Every row gives one point. Each copy is the shape, with its points in the same order, stretched, turned, moved and blurred by noise. Say if it was mirrored as well.

Shape:
[[ 66  53]
 [ 73 -36]
 [ 27  68]
 [-34  38]
 [ -7  12]
 [  2 -63]
 [ -1  -7]]
Copy 1, 7 rows:
[[-64   2]
 [  0  39]
 [-62 -28]
 [-19 -61]
 [-10 -32]
 [ 43  -2]
 [  3 -21]]
Copy 1 is: only turned
Copy 2 (7 x 2):
[[ 52  66]
 [-35  72]
 [ 62  37]
 [ 40 -30]
 [  7  -6]
 [-62   5]
 [ -6   3]]
Copy 2 is: mirrored
Copy 3, 7 rows:
[[ 49 -76]
 [-47 -66]
 [ 74 -42]
 [ 62  30]
 [ 31   6]
 [-52  12]
 [  3   6]]
Copy 3 is: only turned
Copy 4, 7 rows:
[[ 54 -10]
 [ 49  63]
 [ 22 -34]
 [-30 -36]
 [-19  -5]
 [-18  70]
 [ -2  24]]
Copy 4 is: mirrored

Shape, 10 rows:
[[ -17   38   61   59]
 [ -47   35   43   11]
 [ -69  -18  -68   30]
 [ -15   68    3   -5]
 [  21  -54 -103  -16]
 [ -26  -10  -19   -3]
 [ -26   37   61    6]
 [ -27   -1   -1  -14]
 [ -24   57   47   44]
 [ -34   -5  -77  -12]]
Copy 1, 10 rows:
[[-43  -2  49 -52]
 [-48  15   6 -57]
 [-68  34 -11  66]
 [-39 -30 -23 -42]
 [ 28  -7 -47 109]
 [-18  20 -16  16]
 [-27   9   6 -69]
 [-12  19 -29  -9]
 [-46 -10  25 -54]
 [-28  -4 -55  54]]
Copy 1 is: mirrored
Copy 2, 10 rows:
[[-13 -20  76  74]
 [ -8 -33  75  27]
 [-22  58  12 -53]
 [ 53 -23  60  29]
 [ 31  48 -99 -52]
 [ -7  -2   0 -13]
 [ -1 -55  64  39]
 [  6 -20  12 -16]
 [  6 -20  88  64]
 [ 22  32 -10 -46]]
Copy 2 is: only turned
Copy 3 (10 x 4):
[[-53  37  55 -37]
 [-71 -12  24 -14]
 [-30  27 -21  82]
 [-51  23 -46 -39]
 [ 75  20 -54  65]
 [-11  -7  -7  29]
 [-59 -14  34 -35]
 [-24 -22   0  12]
 [-64  35  24 -39]
 [ -3  12 -61  53]]
Copy 3 is: only turned

Shape:
[[ -2 -43  84  -9 -52 -40]
 [-18 -53  43 -14 -41  21]
 [  6   3 -62 -12  52  37]
 [-16  49 -39   2  10  -6]
 [ 11 -41  63 -27 -51  52]
 [-18 -25 -33  34   9 -12]
 [ 33  -5 -69  -5   7 -23]
 [ -2 -30  19 -14 -32  43]
 [  2 -30  27  32 -79  15]
 [ 44  18 -14  30  17 -30]
 [  8 -36  67  26 -23  14]
 [  7  19 -58   6  16 -19]]
Copy 1:
[[ 60 -76  -6 -25   8 -90]
 [ 38 -28   9 -55 -58 -70]
 [-41  75  46 -18 -17  30]
 [-33  25  49  46  -5   0]
 [ -2 -57 -11 -85 -51 -52]
 [ 30  41  19  21 -26 -18]
 [-44  84   2  12   9  -1]
 [ -2   0  16 -46 -59 -45]
 [ 10 -37 -26  -8 -67 -60]
 [-16  22  -9  23  31  19]
 [ 53 -61  -8 -46 -19 -28]
 [-27  68  18  32  -1   9]]
Copy 1 is: mirrored
Copy 2, 12 rows:
[[ -61   71   17  -55   -6 -121]
 [ -58   66   23  -42   23  -52]
 [ -17  -58  -17   11  -29   64]
 [  37  -53  -47   28  -13   -8]
 [ -37   67   63  -74   21  -46]
 [ -33    1  -19   53  -17   -8]
 [   7   -5  -41    6  -79   34]
 [ -24   41   31  -35   12  -17]
 [  12   86   44    8   11  -62]
 [  12  -31    8   32  -71  -20]
 [ -47   38   71   -1    5  -72]
 [  18  -32  -45   30  -48   16]]
Copy 2 is: only turned
Copy 3 (12 x 6):
[[-50  32  90   9 -20  26]
 [ 11   7  61  26 -24   7]
 [ 36 -42 -41  -5 -10  -5]
 [ 10  26 -28 -23   2  10]
 [ 13  13  68  16 -63  34]
 [  3  -3 -19  24  13 -28]
 [ -2 -20 -21 -24 -34 -41]
 [ 17   4  34  10 -42  10]
 [ -5  50  32  36 -61  -4]
 [-28  -2 -28  -2 -35  -3]
 [-20  16  37  42 -28  32]
 [  0   3 -29 -15 -16 -26]]
Copy 3 is: mirrored
Copy 4:
[[-84  45  22 -63 -34 -33]
 [-71   7  40 -19 -55  14]
 [ 20 -55  21  74   2  23]
 [ 27  18 -16  31  19  21]
 [-48  24  83 -24 -51  21]
 [-23 -42 -24  12 -34   3]
 [ 24 -20  -1  60 -24 -27]
 [-32   1  51   2 -47  26]
 [-23  24  25 -45 -77  10]
 [ 29 -11   4  -2   5 -34]
 [-48  -5  40 -57 -34  -1]
 [ 24 -12 -14  44  -1  -5]]
Copy 4 is: mirrored

Shape, 14 rows:
[[-16 -11  25  30 -33  -3  10 -20]
 [ 24  -9 -28 -17 -51  -8 -34  -7]
 [-18  67 -48  -4  49  -5  25  14]
 [-13   9  -3   4 -34  10 -21  11]
 [ 37 -38 -17  30 -31  24   9 -23]
 [ -9  34 -13 -49  35 -11 -15  14]
 [ 24 -13 -10  12 -20  50 -24   6]
 [ 28  14  -7  22 -11 -15 -52  -2]
 [ 22  51  -6 -19  38   0  34  15]
 [ 27 -21 -24  20 -49   1 -28  34]
 [  8   4  31  34 -84  17  -2   9]
 [ 22  19   7  16 -70  13   1 -13]
 [ 15  19 -23 -21  61 -20  24  35]
 [ -7   5 -18   0 -47  -5 -16   8]]
Copy 1, 14 rows:
[[  -8   34   13  -33  -19  -39   16   -1]
 [  55  -26  -25    8  -47   -2   -9  -16]
 [ -51   26    4   16  -38  -27 -121   37]
 [   9    3   10  -21  -48    6  -14   -4]
 [ -10  -12   11   30    4  -37   36  -24]
 [  -7   18  -32   -4  -21   26  -96    8]
 [ -20  -25   17   14  -18   14   13  -45]
 [   9  -61  -24  -22  -20   -2  -21   -8]
 [ -30   24   22    4   19  -15 -113   12]
 [  38  -48   22    5  -26   18    5   14]
 [  32    4   59  -45  -30  -18   17  -15]
 [  37    3   32  -20  -36  -38  -11  -29]
 [ -35    8    3   22   30   14  -99   41]
 [  34    4    1   -9  -56   -5  -19    9]]
Copy 1 is: only turned
Copy 2, 14 rows:
[[  3   7  14  -7  36  15  43   9]
 [-38 -26  10   8 -14  57  -7 -18]
 [ 77  28  37  48 -33   0 -47 -10]
 [ -8  -7   9  -6  11  28  -8 -37]
 [ 19 -40  -1 -31  27  60  50  39]
 [  4  14  22  53 -16 -20 -82 -19]
 [  9 -43   8 -45  13  45  -2 -13]
 [-20 -42  47   3 -56  15  -5   2]
 [ 43  19  13  12 -32 -11 -54  28]
 [-29 -50 -24 -19 -22  43  16 -13]
 [-28 -13 -10 -62  14  45  34 -22]
 [-15  -4  13 -45 -10  59  19 -16]
 [ 35   3 -13  49 -30 -29 -47  41]
 [-12  -5   0  10   1  42   0 -35]]
Copy 2 is: mirrored
Copy 3 (14 x 8):
[[-18  -6  12  -7 -20  26 -46  34]
 [ 30 -55 -29 -14   3  -5 -10  10]
 [-78 -20   1  23  25 -28  12  16]
 [-16 -22 -23  -8 -22  -3 -15  21]
 [  2 -50  15 -38 -17  34 -15   5]
 [-13  12 -17  36  23 -18   9  10]
 [ -4 -39  -6 -31 -37   8   6 -13]
 [ 10 -43 -16 -38   7 -32 -25  -5]
 [-35   9  36  36 -13 -24  15  19]
 [ 16 -36 -18 -43 -16  -6   1  29]
 [ -8 -29  11 -20 -75   0 -29  40]
 [ -8 -61  10  -7 -56 -12 -24  24]
 [-19  36  23  21  30  -5  25  29]
 [ -5 -38 -22 -10 -10  -4 -15  31]]
Copy 3 is: mirrored

Shape, 17 rows:
[[   3   -6  -10   -6   -9    1   -7   17    5   24    6]
 [  13   14    7   -3   -4    5   -6    2  -19    7   16]
 [  29   24  -10   15  -22   -7  -17  -30  -15  -16  -11]
 [  14   19  -15   -9    5   54   -9   11   21  -13   11]
 [  -3   15   -8    5  -11   -3   -1   22   18   -3 -121]
 [  33   47    5   -5  -17    2  -11   15   18    1   16]
 [  -3   32  -13    5   60   20    4    8  -10    0   13]
 [   2   -4  -18    3   25   -4    5   16   15  -13    0]
 [  48   17   -7   31  -18  -16   17   10   -5   40    8]
 [  -5   13    4   -3   17    3   11   -7   19    8   18]
 [  -3    8    4    9   -7   10   53   10    4  -14    6]
 [   0   14  -13  -11  -10  -13   -6  -15   16  -11   -1]
 [   0    0   -9   22   13   -9  -12    5    4   60    8]
 [  33   -5   57    3   68   25   -7   22   19   -6    5]
 [   3    0    9   -2    2  -14  -11   17  -31  -17   -5]
 [  -4   22   10   36  -21  -13  -13   17    8  -13  -19]
 [  29    0   22   12   -9  -14  -10   -7   12  -13    8]]
Copy 1:
[[  0   3   7  -9  26   9 -20   2   3   2  12]
 [  4 -17   0   6  16  17   4  11   0   1  -1]
 [ -6 -11 -15  18  21   2 -16   6 -10 -28 -29]
 [-19 -27 -26  -9 -14  -5 -45   2   4  52 -29]
 [  5  67 -49  14 -39 -28  -4   4 -16  35   8]
 [-36  -9   4  29   9  42 -30  24 -23   8   3]
 [ 23 -34  -9  -3 -31  -4 -12 -29  -3  45  -4]
 [-14   4  21 -18 -15  -6 -23 -10  -3  18 -17]
 [ -2   2  43  42  64   9  -6   4 -11  -2   5]
 [-17 -17   2  -3 -17 -14  -1  -2   9  -8   9]
 [-37 -14  19 -12  -5 -49  25  30  -8   9 -17]
 [-29  -4 -14 -15  -3  -4 -22   6  -9 -32  -7]
 [ 37  -3  16  21  36  -1 -22 -24  20  -5  38]
 [  3  15  40  38 -83  40  40 -10  46  69   4]
 [ 11   7  12  -6  -2  23  13  18  -7   2  -9]
 [  1  14  16  37  -1  -4 -22  32 -14  -6   3]
 [-25  10  33  25  -4  19   4  19  10 -19 -12]]
Copy 1 is: only turned
Copy 2:
[[  8  -9 -32  34 -17  15  -3  20  -4 -13 -10]
 [-21 -11 -27  10 -16  -3 -11   3 -16   5   3]
 [-23 -15 -29 -31  -1 -25  11 -47 -33   1 -30]
 [-18 -46 -47  25  16 -27 -41  -6  27   7  -1]
 [ 46  14  -5  28  77 -28  81 -11 -42  30 -52]
 [-36 -30  -7  10   8  14  -7  -4 -19  11 -29]
 [-30  15 -29  17  26 -14 -63  -8  18 -11  38]
 [ -5  10 -26   2  13   3 -16   0  27  -7   2]
 [ -3  18 -13  11 -20  35 -39  11 -52  -5 -36]
 [ -8 -18 -15  24   1  12 -19  -4   4  -1  18]
 [-10 -13  18 -14  -1   0 -24   9  -6   7  14]
 [-10 -23  -6   0  -3 -15  20 -22   2 -14 -11]
 [ 27   7 -48  52 -15  44 -21  25 -27 -28  -1]
 [-28  13 -36  28  37  45 -40  -3  30  92  20]
 [-22  14 -20  -8   0  -6  16   5  -5  13   0]
 [ -3 -28 -22 -20  40  27  28  -1 -36  19 -24]
 [-17 -14 -20 -20  -4  25   9 -22  -8  34 -23]]
Copy 2 is: mirrored
Copy 3, 17 rows:
[[ 13  14  -4 -14   0  22 -11   6   5  -2   6]
 [  0  19  -2   9   8  13  -5 -12  16  -3  -9]
 [-35  24   3  23   0 -17 -11   1  -2   6 -16]
 [ 21  21 -36  18   3  -1  14   4  25  13  23]
 [  0 -20 -13 -31  32  -7  24  56  16  25 -31]
 [ 23  17 -19   1 -11 -14 -11 -16   5   9 -18]
 [ 28  32  -2  -2  34   2  22 -17  15   3  22]
 [  5   9  -9 -20  20 -17  -6  -1  17  -8   9]
 [-14  10   0  -2   6   7 -27 -22 -45  -7 -12]
 [ 21   5   6  -3   6  -3   1  -6  15  -9  16]
 [  2 -10 -15   6  11  -5  11  -5   8 -34   0]
 [ -1  18   5  -3  -3 -14  -6  13  16  -4  -1]
 [ 10  16  24 -18   4  29  -7  -6 -20   5  23]
 [ 31 -36 -13  -1  60 -10  -6 -30  48  20  14]
 [-16  14  -3 -12  23   2  -3  -9  27  -3 -22]
 [-23  -6   1 -19   2 -20   6 -14   5   3 -17]
 [-17 -12   0   2   8 -24 -21 -20  10  -2  -8]]
Copy 3 is: mirrored

Shape (17 x 12):
[[  5 -41  -3 -20  -3 -11  14  33  55 -25   9 -28]
 [ -5  48  10  12  -9  15  43  29   6 -31 -16  11]
 [-30 -55  33   1   0 -40  -3 -65  57  62   7   9]
 [-32 -86  -5   9   9 -34  14 -41 -49  41  32   7]
 [ 40 -32 -23  17 -28   3 -21 -30 -35 -23  42   8]
 [-58 -28  60 -23 -22 -47  16  36  25  -5 -75 -69]
 [-22  -9   6   3 -86  -4  15  -1   9  26 -17 -19]
 [-46 -23  47 -10   1  12  18  20  35  20  43  -2]
 [-31  10  65 -24 -43  46 -13  14  30  -7 -25 -41]
 [-57   0 -13  21  50  33  45 -33 -44 -12  33 -32]
 [ 52 -10  54 -14  52 -59  -2  13  19   3 -46   2]
 [-27   5  27 -60   0 -75 -19 -26 -71  -7 -34   7]
 [ 34   7  22 -31  26 -89 -20  -5  55  14  21 -25]
 [ 28  -4 -30 -73   3 -72  22  -6  -1  59 -65   4]
 [ -8   6 -62  -5 -22 -12  -5  -7  47  -9 -26   3]
 [ 38  13  16 -32 -51  21   1  21 -27  15   0   2]
 [-53 -24 -38  41 -12 -25 -19  25  34  45  -1  -7]]
Copy 1 (17 x 12):
[[ 27  33  31 -50 -32  -5   9 -30 -50  -2  12  12]
 [-47  20  54  26 -47   0 -38 -14   3   8  24 -32]
 [ 20  -3 -49 -15 -11  -4  61   3  43 -34 -31 -15]
 [  8 -34 -37 -69 -24  32   7  63  52  11  24 -19]
 [ 17 -15 -21 -88  16  14 -40  -2  42  11  22   4]
 [-17  59  13  20 -50  41  39 -28 -61 -20  47 -64]
 [  5  12 -17   5 -20  77 -14  -5  51   6  24   5]
 [ 33  40 -13  -3 -47   7  -7  35  -6   1 -23 -32]
 [ 14  67 -42  25 -14  14 -16  -9 -19  15  24 -38]
 [-19 -31 -25 -14 -67  -7 -62  41 -13   4  31 -57]
 [-16  14  54  -9  19 -54  78 -48 -37  11  17 -61]
 [-30  10  46   0  21  16   5  19  -4 -46 102 -45]
 [ 48  10  62 -20  19 -15  47 -56 -53 -64 -12 -37]
 [ -4 -39  92  30  32  -8  74 -23   6  -1  92  36]
 [-37  -5  39   2   5   3  -6 -44  -5 -50  20  58]
 [ 30   6  18  -3  24  23 -27   7  33  52  56  -3]
 [-36  -6   4   1  -9  60   2   6  -7 -41 -53  18]]
Copy 1 is: mirrored
Copy 2 (17 x 12):
[[  33   -9   18  -17   -9  -13   -7  -36   61   53   25    6]
 [ -29    0    5   15  -45  -33   28   -9  -34   14   23   -8]
 [  53   27  -11  -33   11  -32  -38    8   19   46  -29   61]
 [  26  -45   -1  -60   25   39    1   40   -4   17  -48   18]
 [  -4  -67    5   15   12    3    0    7   23  -24    2   37]
 [  21   17    3  -45   46  -43   37  -60  -18   83   19  -22]
 [  -3   -5  -28  -41   -1  -66  -18   -2  -31    4   41   -1]
 [   0   39   -1  -30  -25   30   -1   14    2   39   32   10]
 [ -12   15  -56    7    5  -26   26  -39  -21   21   76    1]
 [  -5  -39  -11  -13  -50   69    8   -4  -20   -9  -58   19]
 [ -18    1   47   53   43  -59   28  -19    4  100  -17   24]
 [ -73   -7  -35   -3   55  -41   94   -7  -12    9  -22   20]
 [ -46   26   35   19   13  -69  -18  -43   48   64  -18   52]
 [ -50  -30  -39    7   16 -121    4    5   10   60  -31    5]
 [  29  -20  -32    6  -35  -83   -6  -35   43  -18  -15   12]
 [ -68  -27  -31   19    0  -43   16   21  -24    4   67   -6]
 [  40   17    3  -27   -9  -39  -36   10    7    1  -24  -33]]
Copy 2 is: only turned
Copy 3, 17 rows:
[[ -51  -11   32  -26   -6    3   -1   61   11  -19  -18  -61]
 [  17    0   40  -16   -2   57   11   25   33   22  -24   -8]
 [ -23  -20  -68   17  -61    6  -26    2  -36  -18   -4    8]
 [  26  -14  -58  -13  -24  -67  -38   46    6   -6    2  -13]
 [   2   70  -20  -23   41   -4  -37   12   21    2  -21  -13]
 [ -28 -107  -11   91   -7   22   -8   21  -18   -6  -29  -22]
 [ -26    3  -31   54  -14   36  -23   21   16   20    8   -1]
 [   4  -18    6   15  -97  -11  -13   58   34  -20  -28    1]
 [ -28  -16   14   87  -49    7    5    0   20   -8  -28   24]
 [  56    9   18   -3  -39  -61   29   82   18   12  -24  -31]
 [ -16  -42   11  -39   40   40  -54   -5  -34   -1  -19   22]
 [  63  -54  -22   58    4    9  -90  -62  -19   63   -8   30]
 [ -12  -10   30   -6  -12   51  -63   17  -63   12  -10   10]
 [   4  -33    8   11   15   41  -51  -22  -39   43   75    5]
 [ -13   21  -10    3   21   32    1    3   -9    0   27  -67]
 [  -2   43   23   22   -3   21  -41    8   41   23    8   35]
 [   4  -37  -33   30  -15  -12  -15   41    9  -72   30  -57]]
Copy 3 is: only turned
